Each row is a point. A path goes straight from each point to the next, and from the last back to the first. The post is the endless flat space through its rows: a point in 2 columns, a line in 3, a plane in 4, and so on, so that a path can go around it. Count how often the path circles the post. Going back the other way cancels.

Post:
[[-3 -5]]
Path:
[[-39  31]
 [-63  -5]
 [-26 -52]
 [ 26 -28]
 [ 16 -44]
 [-43 -48]
 [-43   7]
 [ -7  14]
 [ 21  53]]
Times around: 0

Post:
[[ -4  -3 -46  55]
 [  0   1  -7  62]
 [ -3   0  12 -68]]
Path:
[[ 45  16 -31  23]
 [ 24  63 -42  29]
 [ 25  37 -32  47]
 [ 30  -3 -25   1]
 [ 34 -51 -52 -52]
 [-13 -30   9   6]
 [-34  -3 -17   6]
 [-31  36 -27  26]
 [  5  20  -6  37]
 [ 38  54   6  18]
 [-23  57 -11  18]
 [-40  18  23  75]
 [-46 -48   1  43]
 [ -3 -76  17   6]
 [ 55 -18  17  32]]
Times around: 0

Post (8 x 9):
[[ 17 -10  -5 -63 -41  73  13  -6 -21]
 [ -8  -3  16  90   6  72 -37 -35 -62]
 [ 11 -14 -38 -83 -48  16 -27   6  49]
 [ -1 -17  26   9   3 -19 -49  -6 -64]
 [  4  10  28   5 -79 -17  15  29  46]
 [ 19 -24 -35 -48  18 -15  39 -44 -47]
 [ 15   3  30 -54  17  75  12 -32   3]
 [ 21 -29 -56  48  16 -22 -17  60 -43]]
Path, 7 rows:
[[ 14  26  -5 -23   0  45 -29 -29 -33]
 [-35  23 -19  22 -30  55  11 -34  46]
 [-28 -41 -32 -26 -10  -9 -45  -9  -7]
 [-48 -17  13 -71 -46   7   0  11  -8]
 [  2 -24  -1  33  -4  65 -11  19 -15]
 [ 62 -50 -34 -35   0  37  -9 -10 -23]
 [ 39   2   6 -18 -30  38 -26  18 -26]]
Times around: 1

Post, 13 rows:
[[  9   7  32  -9  65  18   2   1   9 -36  16  14  44  63]
 [ -4 -10 -72 -40 -27  19  -2  54  36  10 -27  17 -32  26]
 [ -8   8  95  36  -2 -33 -25 -23  22 -27  14   6  45  56]
 [-15  10  62  45  61 -30 -10  -8 -15 -26  53  35  18  16]
 [ -9  -7   0  -6 -13   3   3 -61   2   6  -3  -9  -5  32]
 [-16  -2 -43 -34   8  11  17  34  51  22 -54  10  10 -39]
 [-20  -9  -4 -15   2  12 -25   3 -20 -36 -52 -22 -39   7]
 [ -8  10  35 -29   8 -35   2   5  -2 -32  39 -13  40  18]
 [ -9  -1   3   8  26  27 -39  21   6  22  -2 -65 -42  -8]
 [-21 -10 -60  20  -4  36  48  72   2  10 -20 -10  27 -25]
 [-13 -16  -8   2   1   9 -92 -28  -8 -13  -7 -25   8   6]
 [  1   3   2 -29 -10  41   8  52 -11  30 -13  23  15 -22]
 [  0 -22 -25  -6  31 -16   5  46 -19  35 -33  -8  13  18]]
Path (6 x 14):
[[  8 -29  29  -4  34   8  10   6  14 -39  -7   3  10  -8]
 [  2  -1  -6   7  30 -18 -16   3  30   8  22  15  44  -4]
 [  7  16  -4 -17   4  30 -30  50  -5  -7 -12  24 -11  18]
 [-30  26   4   2  26  -2 -18   7  26  15   5 -20   6  35]
 [-52   3 -25  22  25 -20  -1  12   8   4 -14   5  16  19]
 [-33  -8   6 -15   7  19 -10  23 -24 -16  16 -23  -7 -30]]
Times around: 1

Post:
[[-21   5 -15  13   9   3   0 -16   0   2 -34  71  14 -25  14  36 -40 -47]
 [ 19  15  51  30  40  -7 -28 -48 -41  -1  16   4  44 -21  11 -55  42  42]
 [  9   6 -29  18   2   7 -13   1 -19  -1  31  20  27  47   3  -7  87  47]
 [ 15  24  25  39  14  10 -61  -7   7 -44  25  -4  -7  15  11 -23  23  -2]
 [-12   8  28  30  -2  81 -21 -34   3  37  18  13  24 -38 -13  22  -3  -9]
 [ -1  16  21   8   5  -4 -46   3 -53   8  71  22  -1 -26 -30 -43  42   9]
 [ 38   3  -8  49 -32 -21 -38 -17  -2  42  34  27   7  53  14 -71  35  38]
 [ 39  -2 -73  30   6 -17  21   0  69  -6  76  34  31  41 -17 -53  18  30]
 [  3 -11  17  57  25  45  -3   4 -51   4  -2 -11  35  -4 -15 -21  -9 -52]
 [-24 -13  -7  30  39  21 -20   6 -25  30  21  -4  27 -16  34  60 -69  -7]
 [-16 -16  13   9  -3  35  75  42  33  24  10  29   2 -26  62  55 -53 -50]
 [  8   9  -7  49  19  43 -41 -13 -61  -8  -8  -4 -30 -49  -3 -45  26  48]
 [ 37  27 -31  54  25 -72  27  12  68  46  35  30 -14  67 -35 -11  42  19]
 [ 21  11   6  47  -9 -10   6 -55 -31 -17  53  19 -20  51 -29 -29  19  45]
 [-23  -7 -34  16   7   6  30 -35  23  29  11 -19  -1 -36  58  47 -26 -88]
 [ -2   1  -5 -26  52  53  11 -11   3  37   2  22 -12  13  32   9 -33 -46]
 [-17 -17 -12 -40 -15   8  33  14  37  30 -28 -26  19 -16   7  38 -64 -41]]
Path (12 x 18):
[[ 17  15 -14   3   7   8 -15 -24  -8  18  41  27  -4 -18  23  -8  17  -5]
 [ 23  49 -31   8  34 -11   2 -36  13   6  10  10   3  -5   6  -1 -21  -4]
 [-15  27 -13  11 -11  30 -32  -1  12  17  15  23   5  27   0 -23  40   2]
 [-21  -9 -20  95   6  14 -10 -13  12   2  31  12   3  22  45  -2  13  -8]
 [-21  -4   2  49  21  -2 -21   0  28  29  14  78 -30 -12  16   2  25  -9]
 [ 14 -44 -46  20  -2  25   8  -6 -10   4  58 -25  19 -34   9   1  10  -8]
 [ 17  32  54   9  16  -9   4 -31 -18  36  23  21 -29 -46 -57 -23  28 -26]
 [  4  23 -16   4 -28  19  36 -46  15 -13  27  47   9  10  19   9   5 -20]
 [-16  45 -24  45   1  31  -2 -15  11  16   2  24 -26  27 -15  -7 -18  10]
 [-15   1  -9  19   9  35 -17 -29  -4 -16  13  61 -28  -4 -16  -4 -18  22]
 [  0 -18  -7  20 -10  32  25 -14  30  -6  32  43 -11  16  21   2  24  28]
 [ 24  -9  -3  17  19   9 -30  -8   0   2   1  28  10 -32  24 -27  23  26]]
Times around: 2

Post (17 x 18):
[[  0   5  -2  -5   5   1 -37 -25  -6  -1 -42  59  26  14  -9  56  15  21]
 [ 15  -8 -20 -12 -14  30  37  25  12  16  11  13 -39  30  34  11  40 -50]
 [ -3  15   5 -12  11  13  14  -1 -10  13 -43   5  27 -60 -49 -14 -11 -58]
 [ 15  32  -5  11   2 -14  19   2  -6 -19 -41 -52 -12  15  20  67 -37  30]
 [ -5   7  40   2 -14 -36  20  14  10  -2 -19  -3  95 -29   1  10  36 -30]
 [  2   0   1 -10  14  22  63  35 -29 -10 -51 -22  21  16 -22 -52  38 -18]
 [ -7  21  15  27 -10 -32  60  35 -28 -17  30  12 -23   8  51  43 -13  15]
 [-15  -4 -24 -58 -13  12  54  42  27 -30  -5 -18  15 -63  18 -47  22  34]
 [ 21   4  -6  31   2 -13 -18   7  53 -12 -74   8 -11   1 -43 -26   3 -43]
 [  0   2 -37  21  40  -5 -31  13  -2   1  34  34   9  24  29 -13  -9 -42]
 [ -8   8 -19 -26 -20   4 -67   9  -2 -28 -32  20 -10  -7  26 -36 -34  -8]
 [  8  27  21  -2 -12 -46   1  58   8  10 -18 -13  -8 -17 -15  29  43  26]
 [ 19  -2  25 -40  21  33  25  67  29   8 -34  48 -10  52  37  54  42   9]
 [-15  12 -10 -39 -34  -3 -36   1  32  42  35  35 -49 -13  53 -16 -55  66]
 [-12  -8  13  -6 -15  -7 -15  31  37  46 -37  30 -34 -27  71   8  29  -3]
 [ -5  28  45  -6  27  31  -4  -4 -13  -9  37  -5 -38 -28   6  16  16   3]
 [-17  -3 -11   5 -28  63   2  30  16  17 -26  33  14 -11   4  19 -15  32]]
Path (9 x 18):
[[-25   6   7 -10  12 -32 -13  20 -24 -14 -18 -11 -17 -10  19  -8 -13  13]
 [  5  -4  20 -40  10 -10   5  41   1  -1   2  16   0  -1  18 -17 -20  13]
 [ 26   6   1 -18  14   2  10  11 -21 -50 -24  31   4 -11  17  17   1   5]
 [  9  26  -1  27   5  -7 -17  -2  26  23 -37 -18  25   3  27  42  19   2]
 [-28  32 -21 -11 -18 -21  31  -2  -3 -11 -27  18  10  -6  30  23  24 -12]
 [-14   2   9 -76 -29  36  33  30  19   9 -38   5   1  50   2  42   3  11]
 [ -3 -28  13  -5 -21   7 -13  26  18  20 -12 -10 -37  19   1  -8 -10  18]
 [ 23  -5  14  -5 -24  -3   6  19  21 -12  30  36   1 -16  26  32 -13  11]
 [-24 -27  -6   2  13  30  35   0 -24   7  -3   1  52  -3   4  11  14  -5]]
Times around: 1

Post (17 x 18):
[[  4 -15 -10 -11 -32  28 -25  36  26   5   8   5 -13  12 -13  -1 -32  51]
 [ -4  17 -27 -48  66  12  25  -6  12  42 -45   4  57  87 -32  11 -35   7]
 [ 11  10 -43  17   6 -24  17 -22  76 -28  13  13  18 -49  81  30 -10  35]
 [ -1 -28  -7 -24  -6 -45  -9  31  -1 -26   3 -10   6  41  60  28  27  38]
 [-12 -35  46 -33  67 -17 -50 -35  -6  21 -26 -11   5  40  26  43 -25   1]
 [-26 -14  50 -45 -22   9  18  31  -1   9 -36  -1  41  45  -2 -81  -9  21]
 [  5 -25  37  16 -59 -20  -6  22   8  41 -10 -51 -20  18  19 -23 -28 -16]
 [  0  -1 -14 -31 -72  32 -31 -53   9  55 -45  17  17 -43  -4 -42  38  34]
 [ 30  11 -39   3 -12 -41 -95 -10  71   5 -21  22  10  -2  -1  12 -33  12]
 [-12  43 -14  -8  27  14 -52  28  -9  53  -8  24 -27 -29 -19 -37  43 -38]
 [ -9  -7 -26 -55  19 -30  -3   8  39 -10 -41  48  -3 -48  38 -16  -3 -21]
 [ 28 -27  26   9 -41   4 -21  16 -13 -19 -32 -51  29  10 -18  -2 -17  47]
 [ 19 -34 -15  -2 -34 -28 -10  -7  26   9  34   4  51 -22  32  -9 -48   6]
 [  8  -5 -81   2  64 -12  13 -45  24   6  -6  -7  -3  30  11  -1 -25  50]
 [ 21 -28 -23  27 -16   3  -8 -50  73 -30  34   9 -52 -41 -33   0  11   0]
 [-27 -24 -16  28 -49  47 -51  -9   5  -9  25  -4 -29 -17   4 -15   3 -48]
 [ 20 -13  27  -1 -41 -22  21  12  10  -7 -26  72   3   2  -5 -39 -43  28]]
Path, 24 rows:
[[ -9 -14   5   5 -41  29 -14  39   1   8 -23 -45  20 -17 -23 -45   2 -14]
 [  1  28 -35   2  17   4   4  28  62  62  -5  61  32  10 -26 -51  -4  45]
 [-10  -7 -43 -23  31 -19  -8 -59  87  71 -38   9  42   3  75  -6 -20 -15]
 [-15  -9  12  -2  -2 -20  61  43  -2  48 -19 -11  21  38  13  28 -28 -21]
 [-40  -5  52  -9   4  -9 -11 -42  40  16  21 -27  -6 -18  30  16 -31   1]
 [  1  14  37  -6  22  21 -41   5  -9 -14  15   9  32   1 -22 -27  -5  -3]
 [ 37  32 -43  -5 -15  33 -11  -2  29  -5 -70  35 -34 -25   8 -20  17  46]
 [ 38 -60  -8  52 -55  10  -9   6  33  22   6 -15 -12  36   5   7 -45  20]
 [ 18 -21 -26   4 -40  46 -14 -17  14 -22  -1 -10   4   3  -7  15   0  11]
 [-19 -20 -46 -35 -69  -6 -24  11  64  36  39 -38 -22  42  32 -15 -59 -10]
 [ 44   6   6 -17  24  -1 -13  28  -1  -3 -35  28 -22  26  -5 -40 -35  -1]
 [-14 -18  14 -15  15  19 -49 -37  29  20 -23   4  17  17  11 -41  22 -15]
 [-23 -25 -46 -13 -36   0 -17 -15   5   4 -35  36  53  29  12  -6 -16 -17]
 [-15 -27   1 -25   7  14  -9 -11  12  17 -35   3  18 -34  26 -11  46  13]
 [  7 -28 -20  -3 -27  14 -50  32  20 -49  -1  15  16 -11  41  -1 -11  11]
 [ 33 -36 -15 -26 -36 -13 -20 -15  44  29   7  40   0  13  15 -14 -19  -1]
 [ 26 -52  19  35 -19   4  15  22 -42 -12 -76  -3 -30  53  10   0 -77  59]
 [-42  14 -11  35  11  13 -51  10  29  17 -21  -2  -3  17 -13 -10  -7  22]
 [-30  16 -33  -2 -49  17 -24 -28  39  21 -30  24  -5  25  37  15 -13  21]
 [ 18  37 -49 -45  51 -22 -37 -39  17   9  -3   2   0  23   7   1  27  51]
 [ 28 -43 -14 -55 -44   5 -65   6   2  61  16 -25  24  15  45   7 -10  19]
 [ 21  -7 -17  -4 -36  -6 -16 -20  42  48   3  -3 -27  -7  30  15  -8  14]
 [  4  17  -1 -11 -16  31   2 -21   3  21  16  44  31   5 -21 -63 -13 -28]
 [ 16 -24 -43   2  -5  31  40  -8  51 -25 -37 -23  21  -1  50 -23 -18  17]]
Times around: 2

Post:
[[ 26   4   8 -51 -29  46 -17  18  50 -34  17  12  -9 -37  22 -15   0  -3]
 [  3  -4  37 -30 -12  -1  -9  -5 -18  20  38   2  -7   4  -9  -2  35 -23]
 [  6   8 -17  15 -40   0 -26   6   9 -34 -58  25 -57 -18   6 -21 -36 -30]
 [ 44   8  17  49   3 -12  29  16 -14  43  -9  45 -20  30  -9  29 -28  36]
 [-18  27  29  38 -25   5  28 -10  45  45  65   0  25 -23  24   9  10  35]
 [ 16 -24  30   0  17  19  23   3  -2  -9  11  27  19   6   6  63 -31 -29]
 [ -6   8  12  -6 -39   3  40   7 -14   0  10  39 -37 -12 -25  30 -36 -34]
 [-36  -5  10 -33 -28  36  17 -22  21 -26 -13  15  32 -31  36  -8  36 -27]
 [-13 -18  26  48 -32 -24  14 -37  10   1  19  -4  -9  -4   8  -3   8  69]
 [ 37 -21  26 -11  -3  31  14   0  34   0   2   3 -25 -52  25 -25  10 -39]
 [-38 -12  35   7  -3  28  -5  25  38  42  -3 -16   6 -24 -12 -17  -5 -19]
 [ 11   3  13  34 -43   2 -11  -8 -19 -40 -11  33   9 -23 -10 -57  14 -33]
 [ 22 -14  -6   3  -7  10  19 -19 -38   0  27  27 -15   5  18 -12 -34  20]
 [ 23  17   8  -7 -20 -25  13  20  34  20   9  -6  36 -35 -32  -3   4  -4]
 [ 35 -45 -23  32 -41  15   0  17  13 -55 -17 -15 -45 -11  51  -2 -27  -2]
 [ 33   6  11 -11 -22  16  14 -22  17   8  12   6  -4  57  -6  43 -17  21]
 [  4   6   2  30  18   6  24   0 -46   8  13  -5 -42   7  -9  -1  -3  16]]
Path, 31 rows:
[[ 25  31  32  79  -9  -9  24  22  50  -8  -7 -14  25  23  -6  29   1  37]
 [ -5 -37  -6  -1 -15 -16   1 -30  16 -44 -57  36  14 -42  15 -30 -43 -16]
 [-21   2  11   3  -4  21 -17   5  -4  -9  10  25  -6 -16 -29 -31  45 -28]
 [ 25 -62  74 -49  50  55 -10  -6   4   7  34   8 -18 -31 -36  58  23 -32]
 [ -9 -14  -1  32 -24  17  19   2  -9  12  11 -27 -17 -22  39  14 -16  12]
 [ 68   9  22 -14  -2  43  22 -13  -8 -44 -72  80 -73  -3  -6  -9 -41   0]
 [ 15 -13   3  36 -48  16  -7 -19  52 -21  -1 -55   5  45  27 -14 -28  49]
 [ 43 -46 -10 -71 -19  10   4 -27 -43 -27  22 -27  35   5   6  -3 -18 -12]
 [ 58  -6 -38 -34 -23 -24  13  35   3  -8 -11 -33  44 -13  20  14   2  23]
 [ 43 -24  24   0 -75  -3  -8  -7 -13 -71  -3  19 -60   4   5 -33 -42 -37]
 [-39  -3  41   3 -27 -57  16  14 -27  35  13 -33   5 -39 -28 -26  24  63]
 [-39  -6  45   9 -20  18  24  26 -13 -15  30   6 -45 -26  34 -13   6   3]
 [ 39  11  49  59 -24  53 -17   8  47 -28  40  14  35  53  -4  10 -40 -31]
 [ 20   1  35  49 -32 -32   1   4  -1  17   8  -1  16 -19  -5 -44 -48  -8]
 [ -5 -30   9 -40 -17  16 -27  -4   8 -19 -45  23  26 -29  49  17  -7 -10]
 [ 37  33 -56  31 -11 -11  33  25 -16  40 -25  24   7 -22 -55  -1  -8   8]
 [  5 -17   4   0  23  23 -13  -9   1  10 -11  38  87  13  34 -10   5 -10]
 [ 10   7  -9  70 -17  -8 -10 -14  34 -10  15   6  -2 -29   4 -29  15  22]
 [ 31  -1 -18  -6   9  37  17 -17  17  26  23  16 -15 -31  19  33 -13   1]
 [ 37 -20  31  37 -35 -11  11   9  34   0 -90  15 -45   1 -43   6 -26  33]
 [-31  -5   6 -68  10  35   0   3  34  20 -36 -37 -24 -95  34 -73  12 -48]
 [ 10  27   4  44 -92 -19  -6  -3  14 -21 -20  47 -26  23  49  -6 -29   9]
 [ -7   6  -2  13 -34  14 -11  12 -29 -49 -18  29 -11   9  -3  16 -26  17]
 [-19   2  31  41 -44  21   4 -26  14  40  21  16 -14  -9  -5  12  20 -19]
 [ 27  24 -25  39   0 -15  -8  48 -14  18  21 -12  -7  17 -19   3  10  64]
 [ 24 -28  -9 -11  -8  -7  -6  17  70   9 -17 -43 -11 -63 -13   1 -20  34]
 [ -8  22  17   8 -47  -4 -21  -3 -23  26  21  58  25 -16  11  16  -1  -3]
 [-24  -5 -21   0 -58  -2  -7  13  26 -44  57  -6  -9 -49 -22  56 -16  -6]
 [ -3  16 -22  37 -33 -10  -5  48  27  -8  25  25  40   3  22  34 -16 -28]
 [-25  40  15  60 -35  -2  11  13   0 -18  17  87  26  -1  58 -11 -45  25]
 [-30  13  41   6   3  28  -9 -35 -38 -18 -12   3  18  44  36  19  -2 -22]]
Times around: 0
